Each row is a point. Each copy is the shape, with its points in the same order, turned, moved and blurred by noise. Is it also mirrored, or only turned?

Shape:
[[-18  24  29]
 [-42  67   3]
 [ 54 -26  31]
 [ 77 -17  27]
 [ 16  10 -32]
 [ -7 -54 -37]]
Copy 1:
[[ 23  16  52]
 [ -2  64  80]
 [ 60  -8 -20]
 [ 76   7 -32]
 [ -4  45  -6]
 [-38  -7 -23]]
Copy 1 is: only turned
Copy 2 (6 x 3):
[[ -7  52  26]
 [-39  90   5]
 [ 47 -13   3]
 [ 64 -12 -16]
 [-18  15 -37]
 [-41 -40  -8]]
Copy 2 is: only turned
Copy 3 (6 x 3):
[[-51  22  19]
 [-53  74 -17]
 [-10 -29  71]
 [  4  -3  90]
 [ -1  12  -2]
 [ -6 -55 -24]]
Copy 3 is: only turned

Shape, 9 rows:
[[-52 -34 -29]
 [-15   3 -46]
 [-17  -9  -9]
 [-18  12  18]
 [  4 -79 -42]
 [ 32  75  73]
 [ 44  13 -40]
 [ 31   5 -50]
 [-27 -27  34]]
Copy 1 (9 x 3):
[[-10 -53  57]
 [ 13 -54  17]
 [ -8 -22  34]
 [ 11  10  33]
 [-57 -72   9]
 [ 35  83 -36]
 [ 15 -44 -41]
 [  6 -53 -26]
 [-24  21  54]]
Copy 1 is: mirrored
Copy 2:
[[-42  -7  52]
 [ -1  26  43]
 [-15   3  12]
 [-18  24 -11]
 [  2 -54  58]
 [ 28  56 -95]
 [ 58  21  23]
 [ 47  13  42]
 [-31 -16 -18]]
Copy 2 is: mirrored
Copy 3 (9 x 3):
[[-49 -58 -13]
 [  8 -46 -15]
 [-13 -19  -9]
 [ -2   3  16]
 [-43 -43 -79]
 [ 51  77  40]
 [ 50 -18 -49]
 [ 40 -30 -49]
 [-46  12  -4]]
Copy 3 is: mirrored
Copy 4 (9 x 3):
[[-51  26 -48]
 [ -5  -3 -47]
 [-19  11 -15]
 [-25  -6  16]
 [ -7  80 -52]
 [ 20 -47  92]
 [ 48   3 -28]
 [ 39   7 -40]
 [-46  31  22]]
Copy 4 is: mirrored

Shape:
[[ 42 -41 -12 -26]
 [ 31  47  42 -80]
 [ 22  71 -28 -18]
 [ 24 -16  -4 -17]
 [-40 -44   7  46]
 [-58 -62 -54  12]
 [-53   6 -56   4]
 [-54  21 -25  -1]]
Copy 1, 8 rows:
[[  8 -13 -16 -35]
 [-37  79  47 -24]
 [ 16  72  -2  41]
 [  2   0  14 -14]
 [  3 -71  33  41]
 [-22 -78 -36  47]
 [-17  -2 -28  66]
 [-17   6   7  76]]
Copy 1 is: only turned
Copy 2 (8 x 4):
[[ -1 -38  -5 -24]
 [-64   4  84 -40]
 [ 20  45  55 -51]
 [ -4 -22   4 -17]
 [ 14  16 -27  61]
 [  8  31 -88   7]
 [  5  73 -31  -9]
 [ -5  70  -8   1]]
Copy 2 is: only turned
Copy 3, 8 rows:
[[  6  -6  56 -34]
 [ 95 -35 -19 -30]
 [ 54  44 -34  12]
 [ 18  -9  24  -6]
 [-51 -41  16  58]
 [-93 -13  -5  10]
 [-41   6 -41   2]
 [-23  -3 -52  22]]
Copy 3 is: mirrored

Shape, 9 rows:
[[-17   4 -70 -27  43  -4]
 [ -7 -78   1 -26  12 -95]
 [-25  59  38  13 -53  44]
 [-20  37  18 -23  20  64]
 [ 24  59 -59 -18  30  52]
 [ 22 -56  28  -9  35 -49]
 [  4 -18 -55   0 -12  46]
 [ 15  45  30 -30 -58  34]
 [  5  40  37  28  -7   6]]
Copy 1:
[[ 32  62 -36 -49  15  13]
 [  0 -69 -90 -56 -28  15]
 [-47  19  75  30  11  20]
 [-23  66  17  34 -10  -9]
 [ 51  82  35  -6  15  -3]
 [  6 -51 -62  -8 -19 -30]
 [ 47  31  -6  19  35  42]
 [ -3   7  69  32 -36  27]
 [-29  -8  39  10   9 -25]]
Copy 1 is: mirrored
Copy 2 (9 x 6):
[[-13  39 -54 -39 -16  -8]
 [-60  36  57 -82 -84   6]
 [-13 -29  19  85  11  28]
 [ 36 -12  -7  20  25  29]
 [ 27  -9 -75  10   5 -33]
 [-23  -5  65 -73 -44  -5]
 [-29 -37 -56 -14 -25  19]
 [ 12 -33  13  72 -41  16]
 [-15 -25  39  36  12 -15]]
Copy 2 is: only turned

Shape:
[[-13  12 -16   3  -8   9  -9   1]
 [ 15   9  -7   6  -2  11   8  -7]
 [  7   6   8   6   8  17  12   3]
 [ -1  19   9   0   7  10  12  -1]
 [-13   8 -25   6 -13 -95  15   2]
 [  9   6  10   4 -24  14   8  -8]
 [ 12  14   5  31  16  18 -32   3]
 [ 16  -6  -3   5   9   9   5  -7]
 [ -9   5  -1   7   2  20  16  46]
 [-14  -5   8  33  12  12  -1  -4]
 [  2  13  14  -2  13  13  -2 -10]
 [  1  11 -12  14  15  24  15  -3]
 [-20   9 -26   3  12  25 -17  -6]
 [ -2 -24  12   8   8 -26   1  33]]
Copy 1, 14 rows:
[[-10   9  -7  12 -16  11   2  -4]
 [  1  -9 -18   0   1   4   7 -18]
 [  5 -10 -13 -12   5  16  12  -7]
 [  5  -4  -1  -2   0  18  23 -12]
 [-20   3  45  49  43 -50   1   5]
 [ 11 -20 -10  11  -3  23  -1 -18]
 [ 17  27 -40  -1   9  19   6   0]
 [  0  -5 -17 -12  12   5   1 -17]
 [  2 -21 -10 -11 -16  10  19  34]
 [-12   7 -19  -1  21  32   5   8]
 [  9   7  -4 -10   3  23  13 -18]
 [-15  -4 -24 -11  -1  14  21  -9]
 [-20  23 -18  -4 -21  13   1  -7]
 [  8  -7  12 -10  29  -3 -11  30]]
Copy 1 is: only turned
Copy 2:
[[-14  -8 -16  -7  -5  11  -6   1]
 [ 12  10  -2  -8   1  17  -2   4]
 [  2  13  11   4  -7  16   7   5]
 [-10  18   2  -5  -3  12  12  10]
 [ -5 -13 -41 -34  51  -8  52 -55]
 [  6  18   5 -19 -14   2  -7  -6]
 [-12  -9  29  -1  15  32 -23   1]
 [ 14   9   2   8   6  11  -1   0]
 [ -4 -19  13   1 -31  19  31   7]
 [-15   8  10  16  -4  29  -4 -20]
 [-12  20   8   4   6   9  -1  11]
 [  2  10  -6   8  -7  34   3  10]
 [-21 -14 -21  13  -3  22 -17  14]
 [ -2 -19  19  14   6  -8  35 -28]]
Copy 2 is: mirrored
Copy 3, 14 rows:
[[  4  10 -21   5  -1   8  14 -19]
 [ 20  -5  -1  -4  12   9  11  -2]
 [ 12  -8 -10 -16  13  13  -1  11]
 [ 13   5 -10 -23  13   5   8  -3]
 [-47  38  43  13   5 -52  29 -13]
 [ 13  -5  -5 -12 -14  22  22   6]
 [ 22  22 -13  12  13  38 -22   3]
 [ 14 -15   4  -2   6   8  -7   5]
 [  2   1 -46  -8  11  -4   5  24]
 [-15   3 -10  -5  15  33 -15   4]
 [ 18   4  -5 -24   7  16  -6 -10]
 [ 13 -11 -19  -4  30  15  -1  -3]
 [ 11  -2 -31  14  15  10 -10 -37]
 [-23   9  -1   0  -9 -15 -19  28]]
Copy 3 is: only turned
Copy 4 (14 x 8):
[[ -6  -2 -22  -6 -16  11  -1  -9]
 [  8 -19   5 -11  -9   7   4 -18]
 [  3 -11  11 -14   6  12   1  -6]
 [ -8 -12   6 -19   0   9   8   1]
 [-47 -56 -22  56 -34 -35  15  11]
 [  8   1  12  -5 -17  10  20 -12]
 [ 12  -7  10 -17 -22  19 -40   2]
 [  8 -16   8  -6   1  -3  -6 -18]
 [ 10 -11 -16   3  22  35   6  17]
 [-15   1  13   2  -1  20 -24 -10]
 [ -4  -4  11 -25  -3  -2  -4  -1]
 [ -5 -18  -1 -18   8  21  -6 -21]
 [ -8   3 -30 -22  -5  11 -21 -20]
 [  2 -13   3  35  14  -8 -10  22]]
Copy 4 is: mirrored

Shape (12 x 8):
[[-31  86   7  16 -17 -11   1  28]
 [ -8 -48  -4 -38  -3 -14  19   1]
 [-10 -37   3 -23 -14  10  35  27]
 [ 50 -45  -4 -60  85  -3  22   6]
 [-28 -26   8  37 -19 -22  28  21]
 [  9 -26 -39  14 -18   2  -8  22]
 [ 29  36   5  18 -15  24  29   5]
 [-32  -7   0  21 -10  77  -3 -24]
 [-32 -34 -32  11  13  37  39  16]
 [ -8  30 -17   1 -15 -10   5 -35]
 [-33   9  16  -4  33  -2  -4  34]
 [-12  29 -95  12 -11  -1 -25 -18]]
Copy 1, 12 rows:
[[-24  75 -26 -44   3  26 -13  19]
 [ -5  -9  52   9   3 -41  28  -3]
 [  4  19  47  19   3 -35   6   2]
 [ 21 -73  38  41  54   4  23  54]
 [ -7  20   7 -28  -6 -63 -27 -12]
 [ 14   2   7   5 -41 -21   9  -1]
 [ 34  37 -11   6  14  24 -21 -10]
 [-27  35 -35  64   5 -18  -3 -28]
 [ 14  21  -4  37   1 -64  14  12]
 [ -8  22 -19 -21   8   7  32 -23]
 [-43   4   7  -4  11 -21  -6  42]
 [  7  20 -54 -12 -50  -5  67  -3]]
Copy 1 is: only turned
Copy 2, 12 rows:
[[ 11 -25 -61  27  47  47  16  -8]
 [-10   6  11 -32 -36 -12   9  44]
 [-13   5  12   2 -38  18  38  27]
 [-34 -26  59 -95 -17 -12  35  -1]
 [-31   6 -42  31 -24 -21  24  19]
 [ -4  25 -14  -3 -22 -25   1 -21]
 [-13 -13  13  31   8  29   4 -32]
 [ 25  21  36  51  35 -32  34  14]
 [-26  54  16  11  -6 -16  62   5]
 [-12  10  -9   4  38   8 -25   5]
 [  8 -23 -23 -18  16  -2  64  16]
 [ 14  72 -38 -19  55 -19 -13 -35]]
Copy 2 is: mirrored
Copy 3 (12 x 8):
[[ 12  18  -4  14  15 -19 -13  69]
 [  1 -28   4 -66 -33 -37  42 -12]
 [ -2 -57  -5 -46 -27 -42  19   6]
 [ -4  -4 -59 -48 -61 -71  27 -78]
 [-21 -42  52  -8 -26 -35  -4  28]
 [-62 -34  -5 -22  -7 -25  21   2]
 [ 12 -21 -12   8  35 -39  -3   5]
 [  7 -64  -7  14  10  30  23  -6]
 [-10 -76 -13  12 -38 -28  32  10]
 [  0   9   5   4  20 -32  58  11]
 [  0  -1  -8 -11 -46  -9 -12  12]
 [-65   5 -35  29  15 -18  67  37]]
Copy 3 is: mirrored
Copy 4 (12 x 8):
[[-24  35 -14 -18  48  64  -2  18]
 [  7  -8 -16   6 -37 -43 -14  20]
 [  5  13   8  13 -40 -26  12  23]
 [-56 -11   2 -10 -54 -81 -36 -47]
 [ 16 -14  24  36  14  -1   0  36]
 [ 14 -29  16 -22   1 -16  27   6]
 [ -4  16  36 -20 -11  41 -12 -17]
 [-23 -46  11 -11 -55  57  22  25]
 [-29 -25  38  -5 -35 -15  16  50]
 [  6 -16 -10 -40   1  30 -36  15]
 [-52  -2 -17  19  13  -1   4  10]
 [ -1 -50  -1 -93  27  11   6  34]]
Copy 4 is: mirrored

Shape, 14 rows:
[[-27 -11  34  14   5  -7   2   7 -45]
 [-31  43 -13  11   7 -15   6 -25  -8]
 [ 54 -85 -27 -14   5  15  18  18   7]
 [ -4  18  41  10 -31 -21 -30   5  -2]
 [-42  37 -39  -5   3 -23   5 -29 -11]
 [-14   6  30  10 -11  11 -11  36 -17]
 [-42  -2 -15  13   3 -12   0  -7  11]
 [  7 -19  23 -28 -12  23 -24  45 -39]
 [  1 -32 -13  -1  15  37   2  29  -6]
 [-19  27 -32   3   3 -40  40   6   3]
 [ 26 -30  -8  -9  43  11  14  23  15]
 [-40   6 -18   1 -10  -6  35   1  15]
 [ 33 -44   1 -28   9  35  38  -2  13]
 [ 31 -24  -5  21  -5  36   9  22 -19]]
Copy 1, 14 rows:
[[-23  10  -9  23  56   4 -15   3 -10]
 [-33  15   2 -22  14 -30  -3  23  19]
 [ 67 -55  -7  -1  -6  38  30 -22 -30]
 [-31  16  13  53  -4  -9 -15  20 -33]
 [-22  14  -5 -39   9 -26  -4  43  38]
 [-18  29  11  27  28  20  12   6 -24]
 [-25  -2  -8  -4  10  -6  25  32  23]
 [ 24  37   4  30  24  40 -18  -5 -34]
 [ 14   7  -6  -9  19  41  33 -13 -11]
 [ -7  -8  39 -20  23 -28  13  29  34]
 [ 14 -23  11  -6  -1  35  18 -40   1]
 [ -2   5   7  -4  21 -25  41  22  31]
 [ 46 -16 -12   1  -8   6  31 -49 -13]
 [ 17  -9  11 -10  28  19  23 -21 -53]]
Copy 1 is: mirrored
Copy 2:
[[ 24  -1   8  19  12 -39 -43  38  20]
 [-30  16 -27  21  -3 -31  -7  -3  -8]
 [ 50 -36  42 -57  41  26   7 -16  43]
 [ -7  -9  12  19   1   2 -75   3 -20]
 [-43   9 -39  10  14 -31   8   3  -6]
 [  4  -3  29  32   1  -1 -43  19  22]
 [-18  25   4  12  37 -18  -8  -8   4]
 [ 25 -46  33  20  12  20 -33  50  32]
 [ 27 -19  35  12  27   5  11   6  42]
 [-35  27 -32 -19   7  -8 -11 -11  34]
 [ 48   3  13 -12  11  28  13 -10  35]
 [-34  22  13  -9  16 -19  -5   2  25]
 [ 36 -15  51 -46   0  11  23   0  26]
 [ 30 -37  37   4   8 -13 -12 -12  50]]
Copy 2 is: only turned
Copy 3 (14 x 9):
[[-37  26  12 -23  43 -24   0 -20  -9]
 [-11 -31 -26   0  30  -5  28 -34  -6]
 [-39  36 -46 -28 -22   0 -64  33  63]
 [ 13  19  30  -2   4 -25  29 -16  10]
 [-17 -45 -38 -17  36   4  42 -23   3]
 [ -5  27  22 -10  18  -3  -6   4 -17]
 [-25  -6 -32   7  28 -10  27  10   5]
 [-19  29  41 -44  11  19 -24  15  11]
 [-30  14 -14  -6  17  18 -45  25  12]
 [ -9  -7 -67 -26  10   2  29 -22 -13]
 [-39  33 -36   4  -6  30 -35  -1  28]
 [-27 -17 -45  -9   5 -12  19  10 -20]
 [-55   7 -26 -12 -38   3 -56   6  24]
 [ -4  16 -10 -13  11  -7 -62   7  15]]
Copy 3 is: mirrored
Copy 4, 14 rows:
[[  5 -17   2 -36  12  32 -40  13 -33]
 [ 13 -29  -9   9  35  42  23 -15 -25]
 [ 32  15  15  29 -95 -20 -42   6   2]
 [-23   1 -38 -33   2  33   7  14  -9]
 [ 10 -62   5  14  19  44  34 -10 -22]
 [ 11   6 -18 -33   8  10  -8  32 -33]
 [ 12 -55 -25  16   7  18  -5   4 -17]
 [ -4  21  20 -36 -26   5 -13  60 -20]
 [ 27   5   3  16 -21 -19 -27  28 -36]
 [ 48 -41  -4  -6   5  15  28 -29  -6]
 [ 23   8  13  15 -20 -37 -20  -5  -4]
 [ 53 -39 -22   9  11  19   3   6  -6]
 [ 44  32  14  37 -31  -3 -30  19  20]
 [ 30  33   0  10 -34  11 -20  12 -46]]
Copy 4 is: mirrored
